Each point is reached from the start by the listed moves, each made once or not at all, plus a little noise. Is the number of moves made odd or even? Then give how often each move was made.
In the rows, zero is written as 128.

Moves:
(1): [182 148 130 137 148 186]
(2): [ 98 151 137 103 158 133]
(3): [162 102 204  60 160 149]
Start: [129 111 142 127 130 142]
Points:
[183 126 140 139 153 202] -> odd (1, 0, 0)
[151 153 159 111 181 207] -> even (1, 1, 0)

Moves:
(1): [148 122 125 145 149 124 129 116 124 126 121 136]
(2): [127 143 106 127 141 100 128 135 123 107 139 132]
(3): [137 132 134 126 128 116 136 138 144 136 117  93]
(4): [ 98 143 128 139 121 139 123 129 141 139 114 119]
(5): [127 140 133 112 144 139 138 114 118 132 132 135]
(6): [153 151 123 114 107 132 122 126 140 111 124 133]
(7): [139 133 122 149 139 141 141 148 119 120 109 121]
(8): [145 155 121 102 137 142 103 160 128 124 130 135]
(9): [119 121  93 119 140 133 151 135 138 146 122 151]
(10): [133 154 129 129 120 111 131 127 119 147 132 145]
(11): [146 134 121 128 123 133 132 126 130 130 150 112]
Start: [118 144 126 149 134 146 147 136 133 124 135 109]
Points:
[158 208 101 104 168 138 146 168 133 113 165  77] -> odd (0, 1, 1, 0, 1, 0, 0, 1, 0, 0, 1)
[139 237  66 145 200 139 174 181 135 149  99 123] -> odd (1, 1, 1, 1, 1, 0, 1, 1, 1, 1, 0)
[200 193  76 116 148 159 153 170 168 127 133 102] -> even (1, 0, 1, 0, 0, 1, 0, 1, 1, 0, 1)
[177 249 116 141 153 166 147 172 144 133  89 104] -> even (1, 0, 1, 1, 1, 1, 1, 1, 0, 1, 0)
[189 205  55 137 179 142 162 195 154  94  98 116] -> odd (1, 1, 1, 0, 0, 1, 1, 1, 1, 0, 0)
[133 202  74 134 167 132 180 131 169 123 108 111] -> odd (1, 1, 1, 1, 1, 1, 0, 0, 1, 0, 0)

Moves:
(1): [157 125 153 122 128 133 133 104 133 112 131 111 151 107 148 117 137 106
 153 140 133 136 151 141 164 129 118]
(2): [136 138 126 135 123 134 112 131 134 121 120 135 141 128 123 117 122 114
 121 135 120 136 127 132 127 129 125]
(3): [102 127 149 116 133 121 103 125 133 116 138 133  94 144 129 110 130 113
 143 115 125 121 133 135 114 119 139]
(4): [117 122 114 127 125 111 137 134 123 115 132 132 127 131 115 118 126 112
 138 121 134 115 138 122 128 124 142]
(5): [140 133 112 160 162 107 146 132 121 142 125 113 129 127 116 118 124 128
 125 116 143 125 144 108 144 142 154]
(6): [125 114 132 141 128 133 133 136 127 135 128 134 136 116 120 140 118 123
 128 124 117 135 120 112 145 130 141]
(7): [111 128 126 119 119 144 144 136 126 130 162 131 135 115 112 110 125 116
 123 123 116  95 124 122 143 132 111]
(8): [131 135 131 133 134 109 113 137 125 116 135 141 140 128 147 132 135 148
 116 133 130 123 129 118 126 127 114]
(9): [145 129 126 118 151 146 117 127 142 105 126 122 116 140 108 117 129 147
 124 118 121 125 113 114 143 110 107]
(10): [116 132 158 144 134 127 148 122 116 147 127 116 129 129 154 156 105 120
 164 116 120 126  95 124 140 102 104]
(11): [144 133 132 119 131 141 133 122 123 133 139 127 134 127 127 128 137 123
 139 141 111 127 123 116 104 130 122]
(12): [159 110 158 134 136 130 135 138 116 121  97 141 105 125 100 116 121 120
 134 130 112 116 126 105 134 111 128]
(13): [126 128 121 118 139 140 125 105 121 122 120 109 124 136 141 116 141 126
 134 137 135 121 136 137 152 115 138]
(14): [133 119 131 124 122 143 140 121 109 110 135 128 114 149 127 120 128 150
 123 117 132 131 115 117 133 131 120]
(15): [127 128 116 152 144 133 142 111 136 123 110 137 132 124 140 122 128 121
 124 104 117 127 129 130 117 125 123]
(16): [132 147 132 104 138 152 149 106 138 118 135 136 137 125 130 132 118 114
 130 138 117 110 130 125 129 145 126]
(17): [128 115 129 137 127 119 131 126 129 115 116 123 143 129 126 129 147 129
 119 134 130 114 127 126 128 147 117]
(18): [125 143 129 120 122 119 117 137 125 134 133 132 137 111 127 127 122 138
 145 121 118 102 120 125 126 137 119]
(19): [132 112 138 116 103 122 114 132 127 138 136 140 123 127 127 130 127 114
 126 135 144 128 116 121 135 134 133]
(20): [117 142 127 137 124 128 138 111 141 144 132 132 140 118 117 134 127 136
 128 144 122 142 130 124 135 135 121]
(21): [139 141 126 139 123 139  98 131 132 121 143 125 136 130 120 136 115 140
 131 123 144 112 141 138 143 113 127]
(22): [126 138 125 113 117 107 126 117 124 130 120 136 146 132  96 123 136 138
 126 116 127 138 118 148 135 123 126]
(23): [130 132 122 126 123 138 143 134 130 132 135 146 149 146 126 124 132 133
 129 119 128 131 140 127 146 133 125]
(24): [148 123 141 120 136 121 148 136 122 131 134 143 135 140 133 115 128 148
 143 130 130 124 119 138 123 126 144]
Start: [120 123 131 113 122 136 132 166 132 124 115 112 102 129 109 118 133 121
 128 131 127 135 130 103 119 115  93]
Points:
[125 181 111 112 176 160 125 149 154  83 163 141 138 116   7  53 101  85
 160  61  73  41 128  65 153 108  93] -> odd (0, 1, 1, 1, 1, 1, 1, 0, 1, 0, 1, 0, 0, 0, 1, 1, 0, 1, 0, 0, 1, 1, 0, 0)
[201 166 179 133 163 125 173 141  98  75 156 111 190 124 138  99 116 128
 212 132 126  54 125  71 170 134  62] -> odd (1, 1, 0, 1, 1, 0, 0, 1, 0, 1, 1, 0, 0, 1, 0, 1, 1, 1, 0, 0, 1, 0, 0, 1)
[218 122 208  79 162 158 102 142 135  64 104 166 117 149 120  26 160 108
 195 125  86  90 129  78 167  77  65] -> odd (1, 1, 1, 0, 0, 0, 0, 1, 1, 0, 1, 1, 1, 0, 1, 0, 0, 1, 1, 0, 0, 0, 1, 1)
[190 143 230  54 101 149 152 131 140 127 128 195 165 113  46  68 124  77
 208 153  67 118 120  89 174 134  95] -> odd (1, 1, 1, 0, 0, 1, 0, 0, 0, 0, 1, 1, 0, 0, 0, 1, 0, 1, 1, 1, 0, 1, 1, 1)
[183 109 244 115 151 183 104 146 106  60 141 142 101 130 117  53  96 118
 213  83  92  45  77  63 239  36  36] -> even (1, 1, 1, 0, 0, 1, 1, 1, 1, 1, 0, 1, 1, 1, 1, 0, 0, 1, 1, 0, 1, 0, 0, 1)
